Each wall is flat, endless, passes through zero and stands at right angles to its row. A trip goes straight from one point to another. Which walls does it cross, in order?

Walls:
(1): 0.065,-0.017,-0.012
(2): 0.074,0.077,0.014
(3): -0.012,-0.012,-0.005
(4): -0.070,-0.002,-0.032
Trips:
-0.052,0.010,-0.002 to 0.022,0.004,-0.010 -> 2, 3, 1, 4
-0.019,0.017,0.063 to 0.062,0.014,0.081 -> 1
0.049,-0.029,-0.038 to -0.045,0.062,-0.012 -> 4, 1
-0.040,0.042,0.076 to -0.012,-0.007,-0.001 -> 2, 3
0.025,0.033,-0.050 to -0.003,-0.020,-0.001 -> 4, 3, 2

Walls:
(1): -0.018,0.021,0.007,0.072,0.050,-0.044,-0.033,-0.016
(2): 0.014,-0.010,0.121,-0.019,-0.014,-0.076,0.057,0.073
(3): -0.004,0.074,0.022,0.046,-0.024,-0.052,0.009,0.034
(4): 0.010,0.014,0.030,-0.019,0.060,0.004,-0.012,0.048
(5): 0.062,0.072,-0.002,0.032,-0.024,-0.054,0.004,-0.064
Trips:
-0.020,0.043,0.004,-0.038,-0.054,0.014,0.026,-0.007 to -0.043,-0.044,0.027,-0.001,-0.011,-0.012,-0.015,0.012 -> 5, 3, 1
-0.063,-0.026,0.005,0.016,0.082,0.029,0.022,-0.007 to -0.021,0.022,-0.031,0.030,-0.012,0.008,-0.042,0.019 -> 3, 4
0.046,0.040,0.043,0.029,0.022,0.004,-0.017,0.036 to -0.001,-0.014,-0.050,-0.014,-0.037,0.029,0.040,-0.015 -> 1, 2, 4, 3, 5
0.040,0.044,-0.010,0.022,-0.031,0.000,0.039,0.002 to -0.032,-0.020,0.002,0.027,-0.023,-0.006,0.065,-0.017 -> 5
-0.032,0.021,-0.004,0.020,-0.018,0.006,0.032,-0.026 to 0.013,-0.059,-0.052,-0.027,0.024,-0.089,0.036,-0.030 -> 3, 2

Walls:
(1): -0.046,-0.062,-0.044,0.022,0.002,-0.055,-0.027,-0.009,0.015,0.024,0.030,0.057
(2): -0.006,-0.058,0.016,0.050,0.026,0.018,-0.069,-0.060,0.003,-0.039,0.005,0.018
(3): -0.012,-0.016,0.011,0.049,-0.052,-0.018,-0.031,-0.016,0.050,-0.002,-0.004,-0.028
(4): 0.007,0.076,0.064,-0.029,-0.039,-0.077,0.042,0.052,0.056,0.001,0.017,0.034
(5): -0.070,0.081,0.043,0.054,0.048,0.060,0.046,0.028,0.051,0.005,-0.059,0.014
(6): 0.014,0.001,0.001,0.022,-0.039,0.070,-0.001,0.026,-0.018,-0.042,-0.007,0.055
Trips:
-0.065,0.057,-0.070,-0.021,-0.002,-0.003,-0.024,0.062,-0.023,-0.023,-0.066,0.064 to 0.003,0.014,0.031,0.033,-0.049,-0.064,0.012,-0.001,0.060,0.021,0.030,-0.026 -> 3, 6, 5
-0.009,-0.074,-0.024,-0.024,-0.065,-0.024,0.002,-0.056,-0.003,-0.034,-0.010,0.012 to 0.010,-0.050,-0.001,-0.020,0.053,0.003,0.000,-0.052,0.019,0.026,-0.036,-0.030 -> 6, 3
0.004,-0.001,0.058,0.004,0.011,-0.014,0.026,0.000,0.044,0.024,0.004,-0.036 to 0.063,0.008,-0.086,0.003,-0.063,-0.039,-0.007,0.037,0.015,0.036,-0.016,-0.027 -> 5, 1
0.022,0.067,-0.019,0.052,0.087,0.010,-0.039,-0.019,0.014,-0.032,-0.020,0.004 to 0.036,0.031,0.031,-0.010,0.008,-0.024,0.016,0.025,-0.005,-0.005,-0.014,0.081 -> 6, 4, 2
-0.061,0.032,0.015,-0.013,0.034,0.023,0.066,-0.002,0.023,-0.021,0.028,-0.038 to -0.030,-0.023,-0.003,-0.023,0.054,0.029,-0.030,0.068,0.006,0.007,0.014,0.057 -> 6, 1, 4, 2
0.052,0.031,0.000,-0.013,0.022,-0.043,0.023,-0.028,0.015,0.027,0.068,0.010 to -0.053,0.006,0.101,0.013,0.058,0.021,0.011,-0.053,-0.044,0.086,0.028,-0.038 -> 1, 5, 2, 4
-0.086,0.050,-0.008,-0.044,0.018,-0.016,-0.019,0.115,0.024,-0.016,0.030,0.011 to 0.089,-0.018,-0.003,-0.042,-0.011,-0.042,-0.018,-0.011,-0.046,0.053,0.043,-0.058 -> 5, 1, 4
-0.021,0.001,0.085,0.012,0.021,-0.071,0.010,0.018,-0.045,0.016,-0.017,0.040 to -0.054,-0.021,-0.020,0.006,-0.015,-0.006,0.001,-0.046,0.039,-0.004,0.005,-0.027 -> 2, 3, 4
-0.032,0.032,-0.027,-0.008,0.042,0.046,-0.005,-0.031,0.035,-0.030,-0.044,0.049 to -0.029,0.009,0.054,0.031,-0.026,-0.027,-0.003,-0.014,-0.012,0.018,-0.026,-0.021 -> 3, 4, 6

Walls:
(1): 0.003,0.053,-0.068,0.000,0.006,0.010,0.035,-0.024,-0.011,-0.014,-0.025,-0.051,-0.042,-0.067,0.038,-0.036,0.009,0.069,0.024,0.042,-0.031,-0.041,0.003,-0.050
(2): 0.024,0.015,0.033,-0.092,-0.001,0.054,0.020,0.011,0.002,0.053,-0.052,-0.051,-0.092,0.028,-0.017,-0.003,-0.012,0.005,0.046,-0.030,0.010,0.009,0.013,0.024
(3): -0.017,0.028,-0.010,0.008,-0.014,-0.043,0.055,-0.015,-0.008,-0.006,0.004,0.054,-0.033,0.036,0.043,-0.010,-0.016,-0.047,-0.038,-0.053,-0.031,-0.049,0.078,-0.031
(4): -0.043,0.002,-0.016,-0.024,-0.015,0.007,-0.007,0.038,0.032,0.022,-0.027,-0.010,0.019,-0.007,-0.024,0.027,-0.043,-0.031,-0.068,0.020,-0.033,0.016,0.022,-0.014
(5): 0.037,-0.001,-0.024,0.001,-0.047,0.000,0.060,-0.014,0.013,0.019,-0.033,0.009,0.047,0.066,0.026,0.061,0.023,-0.016,-0.021,-0.077,0.018,0.010,0.006,0.001
(6): 0.001,0.032,0.001,0.027,0.047,0.032,0.058,0.073,0.066,-0.032,-0.018,-0.024,0.044,-0.049,0.043,0.078,0.008,-0.001,0.022,-0.026,0.050,-0.091,0.083,0.007
(7): 0.013,0.048,-0.042,-0.022,0.019,-0.025,-0.020,-0.031,-0.028,-0.046,-0.046,0.016,0.031,-0.030,-0.054,0.008,0.004,0.004,0.020,-0.003,0.004,0.027,0.034,-0.042
(8): 0.016,-0.018,0.042,0.029,-0.070,-0.088,-0.016,0.005,0.015,-0.012,0.025,-0.042,0.044,-0.038,0.009,0.014,0.019,-0.006,-0.033,0.001,0.014,-0.007,0.016,0.015
Trips:
-0.032,0.038,-0.042,0.024,-0.012,-0.016,-0.009,0.076,0.056,-0.041,-0.005,0.000,0.028,0.014,-0.011,-0.073,0.024,0.023,-0.024,0.002,0.022,0.016,0.106,-0.011 to -0.063,0.044,0.050,0.020,-0.018,-0.002,0.023,-0.041,0.015,0.027,-0.012,-0.043,-0.014,-0.041,-0.009,0.016,-0.047,0.004,0.013,0.003,-0.081,0.072,0.061,-0.015 -> 2, 6
0.029,0.013,-0.072,0.068,0.016,-0.021,-0.012,-0.011,-0.018,0.044,0.002,0.005,-0.033,-0.049,0.057,-0.030,0.031,0.064,0.012,-0.057,0.053,-0.067,-0.025,-0.041 to 0.017,-0.053,0.003,-0.004,0.047,-0.055,-0.133,-0.008,-0.004,-0.013,-0.052,0.016,0.045,0.017,0.069,-0.023,0.064,-0.024,0.000,-0.016,0.011,0.044,0.016,-0.070 -> 7, 8, 6, 3, 5, 1
0.021,0.011,-0.039,-0.023,0.022,-0.051,-0.021,-0.020,0.047,-0.001,0.015,0.026,0.017,-0.005,0.007,-0.012,-0.012,-0.074,-0.031,-0.019,0.056,-0.027,0.004,0.061 to 0.014,-0.086,-0.062,-0.008,-0.016,0.014,-0.003,0.057,-0.034,-0.050,-0.016,-0.003,0.042,-0.015,0.012,0.063,0.038,-0.023,0.041,-0.006,-0.038,-0.037,0.045,-0.034 -> 1
0.027,0.018,-0.101,0.021,-0.052,0.025,0.042,-0.007,0.018,-0.006,0.072,-0.038,-0.074,0.004,0.007,-0.009,0.004,-0.005,0.077,-0.061,0.015,-0.039,0.068,-0.038 to 0.004,-0.027,-0.029,-0.054,0.036,-0.009,-0.020,-0.014,-0.026,-0.022,0.022,-0.071,0.011,-0.067,0.052,0.056,-0.009,-0.026,-0.034,-0.014,-0.038,-0.004,-0.013,-0.020 -> 8, 4, 5, 2, 3
-0.002,0.021,0.032,-0.017,-0.056,-0.086,0.029,0.020,-0.021,0.004,0.026,-0.020,0.046,0.039,-0.007,0.002,0.075,-0.046,0.009,0.010,-0.015,0.000,-0.020,-0.051 to -0.028,-0.026,-0.067,-0.042,-0.064,0.005,0.045,0.020,0.005,0.066,-0.031,0.093,0.028,0.000,0.008,0.004,-0.079,-0.082,0.030,0.035,-0.049,-0.054,0.035,-0.020 -> 4, 8, 6, 7
0.001,0.029,-0.058,-0.019,0.040,0.069,0.092,-0.042,0.045,-0.013,0.011,-0.058,-0.044,0.001,-0.029,-0.004,-0.010,0.019,0.006,0.022,0.030,0.012,0.018,-0.005 to 0.051,-0.016,-0.046,-0.044,0.060,-0.014,0.006,0.011,0.000,0.009,0.039,0.045,-0.027,-0.015,0.047,-0.086,0.034,-0.045,0.003,0.020,0.038,0.010,0.069,-0.001 -> 5, 3

Walls:
(1): -0.023,-0.005,-0.024,0.016,-0.017,-0.086,0.070,0.050,0.028,0.039,0.041,-0.072,-0.025,-0.066,0.007,0.073,-0.045,0.010,0.014,0.024,-0.004,-0.076,0.012,0.000,0.029,-0.017,0.044,-0.004,0.039,0.003,-0.078,-0.032,-0.057,-0.010,0.016,0.005,0.004,0.031,-0.007,-0.002,0.034,-0.038,0.092,-0.011,-0.065,-0.063,0.017,-0.026
(2): 0.002,-0.045,0.053,0.060,-0.026,0.001,-0.074,-0.027,-0.051,-0.072,-0.006,-0.010,-0.002,-0.006,-0.046,0.027,0.043,0.039,0.036,-0.045,0.011,-0.011,0.038,-0.017,0.002,-0.045,0.017,-0.028,0.012,-0.072,0.000,0.008,0.000,0.025,-0.006,-0.008,0.020,0.081,0.008,-0.067,-0.021,0.013,-0.031,0.003,0.037,-0.018,0.035,-0.061
(3): 0.022,-0.001,0.006,-0.013,0.021,-0.053,0.002,0.022,-0.016,0.011,-0.036,0.013,0.058,0.023,0.029,-0.021,-0.008,-0.055,-0.039,0.021,-0.035,0.007,-0.059,-0.026,-0.034,-0.051,-0.018,-0.019,-0.040,0.001,0.023,-0.086,0.016,0.010,-0.058,-0.005,0.006,-0.023,-0.002,-0.006,0.000,-0.030,-0.058,0.023,-0.014,-0.010,-0.016,0.045
(4): 0.030,-0.079,-0.006,-0.011,0.024,0.003,-0.004,0.020,-0.032,0.019,-0.046,-0.018,-0.024,0.014,-0.010,-0.014,-0.003,0.040,0.023,0.053,-0.002,-0.020,-0.009,-0.015,0.036,0.005,-0.010,0.026,-0.007,0.071,0.020,-0.026,0.055,-0.026,-0.036,-0.056,0.001,0.043,-0.022,0.027,0.046,-0.009,0.018,-0.008,0.032,0.038,-0.015,-0.021
(5): 0.039,-0.011,-0.012,0.017,0.084,0.026,-0.015,0.042,0.002,-0.030,-0.032,0.008,0.024,0.029,-0.028,0.066,-0.014,-0.066,0.018,0.044,-0.035,-0.023,-0.013,0.021,-0.019,-0.005,-0.002,0.024,0.001,-0.050,-0.005,-0.008,-0.018,0.058,0.026,0.029,-0.003,-0.036,-0.027,0.006,-0.006,-0.067,-0.082,-0.015,0.001,-0.024,-0.005,-0.020
(6): 0.061,0.063,-0.049,0.039,-0.007,-0.011,-0.036,0.076,-0.001,0.067,-0.016,0.006,0.016,-0.053,0.011,-0.016,0.038,-0.095,-0.080,0.055,0.011,0.011,-0.003,-0.004,0.034,-0.040,-0.009,-0.043,-0.046,0.023,0.066,0.035,0.039,-0.040,-0.064,0.005,-0.002,0.023,0.020,0.071,-0.006,0.014,0.032,-0.059,0.000,-0.033,-0.020,-0.036
(7): 0.018,-0.044,0.006,-0.012,0.041,-0.014,0.002,-0.003,-0.002,0.040,0.067,-0.056,0.044,-0.020,-0.075,-0.070,0.032,0.013,0.019,-0.030,-0.024,-0.031,0.022,0.033,0.042,-0.008,0.056,-0.009,-0.024,-0.035,0.073,0.005,0.029,-0.011,0.039,-0.056,-0.041,0.048,0.013,-0.020,-0.018,0.057,0.039,-0.045,-0.043,0.011,-0.023,0.004
Trips:
-0.011,-0.048,0.026,0.005,0.022,-0.005,-0.038,0.004,-0.024,0.013,-0.009,0.000,0.016,-0.069,-0.012,0.014,-0.011,-0.046,-0.007,-0.002,0.012,-0.049,0.044,-0.085,-0.047,0.034,0.072,0.039,0.055,0.002,-0.035,-0.068,0.007,0.035,-0.046,0.089,0.023,0.021,-0.018,0.033,0.032,0.037,0.039,-0.033,0.009,-0.002,0.004,0.010 to 0.012,-0.034,0.079,-0.053,-0.064,0.018,-0.010,0.021,-0.060,-0.023,-0.015,0.032,0.070,0.020,0.023,-0.011,-0.035,-0.037,0.064,-0.023,0.038,-0.005,0.089,-0.020,0.000,-0.062,-0.007,0.047,0.034,-0.018,-0.106,0.064,0.000,0.027,0.002,0.049,0.000,0.006,-0.061,-0.025,0.012,-0.064,-0.073,-0.047,-0.003,-0.029,-0.036,0.034 -> 6, 4, 1
0.061,-0.016,0.004,0.061,0.026,-0.028,-0.020,0.047,-0.032,0.025,0.028,0.015,-0.058,-0.001,0.067,-0.006,-0.012,-0.034,0.032,-0.003,-0.016,0.083,-0.029,0.003,0.015,-0.046,-0.001,0.022,-0.017,0.039,-0.038,-0.063,-0.016,-0.068,-0.027,0.042,-0.017,0.017,0.011,0.028,0.003,-0.027,-0.035,0.020,0.006,-0.004,0.043,-0.028 to 0.028,-0.041,0.040,0.016,0.101,0.005,-0.063,0.017,-0.050,0.046,0.001,-0.046,0.037,-0.014,0.013,-0.025,-0.015,-0.012,0.015,0.001,-0.050,-0.094,0.055,0.040,-0.013,0.012,-0.018,-0.020,-0.035,0.034,0.051,0.003,0.049,-0.001,-0.049,0.016,-0.015,-0.080,0.069,0.032,0.090,-0.012,-0.002,-0.031,0.004,-0.010,-0.009,0.062 -> 1, 7
-0.059,0.021,0.063,-0.009,-0.043,0.019,0.021,0.049,0.006,0.027,0.014,0.007,-0.030,-0.057,0.002,-0.005,-0.012,0.050,0.008,-0.020,-0.005,0.002,-0.084,-0.036,0.104,0.045,0.045,0.009,0.024,0.091,-0.013,0.002,-0.023,0.028,0.005,0.000,0.021,0.061,0.063,0.031,-0.004,0.031,-0.032,0.021,0.023,-0.079,-0.020,0.046 to 0.046,-0.007,0.014,0.044,-0.007,0.086,0.045,-0.050,-0.042,-0.021,-0.038,-0.021,-0.007,0.077,0.026,0.053,0.017,-0.012,0.059,0.012,0.001,0.010,-0.053,-0.031,-0.047,0.020,-0.050,0.008,0.077,0.047,-0.071,0.021,-0.043,-0.047,0.039,0.005,-0.026,0.016,0.027,0.043,-0.047,-0.036,-0.030,0.046,0.067,-0.020,0.036,0.002 -> 2, 1, 5
0.022,-0.019,0.017,0.024,0.000,0.043,-0.057,0.010,0.041,-0.001,-0.016,-0.025,0.051,-0.021,0.007,0.037,-0.044,0.024,-0.039,-0.050,-0.009,-0.034,-0.045,-0.058,-0.003,0.010,0.008,0.028,-0.056,-0.002,0.042,0.016,-0.015,0.020,0.022,-0.023,0.046,0.011,-0.049,-0.017,-0.022,0.029,0.074,0.012,0.089,-0.030,-0.023,-0.039 to -0.003,-0.039,0.071,0.042,0.024,0.048,-0.071,-0.018,0.000,0.024,0.024,0.037,-0.036,-0.038,-0.077,0.032,-0.020,-0.039,-0.016,0.027,0.008,-0.002,-0.029,0.012,-0.023,-0.029,0.032,-0.019,0.042,0.008,-0.012,-0.053,-0.044,-0.071,0.004,-0.038,0.002,-0.021,0.068,0.036,0.012,0.017,0.030,0.004,0.028,0.017,-0.034,-0.105 -> 5, 1
-0.070,0.023,-0.014,0.040,-0.029,-0.013,0.091,0.010,0.006,-0.085,-0.025,-0.013,-0.002,-0.080,-0.091,-0.021,0.026,0.043,0.014,-0.038,0.067,-0.007,0.014,0.049,0.031,-0.029,-0.012,-0.047,-0.009,-0.018,-0.031,-0.053,0.028,-0.004,-0.018,-0.018,-0.016,-0.036,0.008,0.076,0.040,-0.066,0.066,0.104,-0.036,-0.006,-0.004,-0.011 to 0.064,-0.031,-0.100,-0.014,-0.004,-0.002,0.002,0.055,-0.016,0.091,-0.010,-0.021,-0.019,-0.010,-0.008,0.031,0.017,-0.003,-0.047,0.013,0.011,0.048,-0.022,-0.003,0.101,-0.013,0.012,0.063,-0.063,0.003,0.000,-0.037,0.000,0.024,0.093,0.028,0.003,-0.008,0.027,0.005,0.081,0.010,-0.010,0.002,-0.012,0.014,0.066,-0.032 -> 2, 4, 7, 6, 5
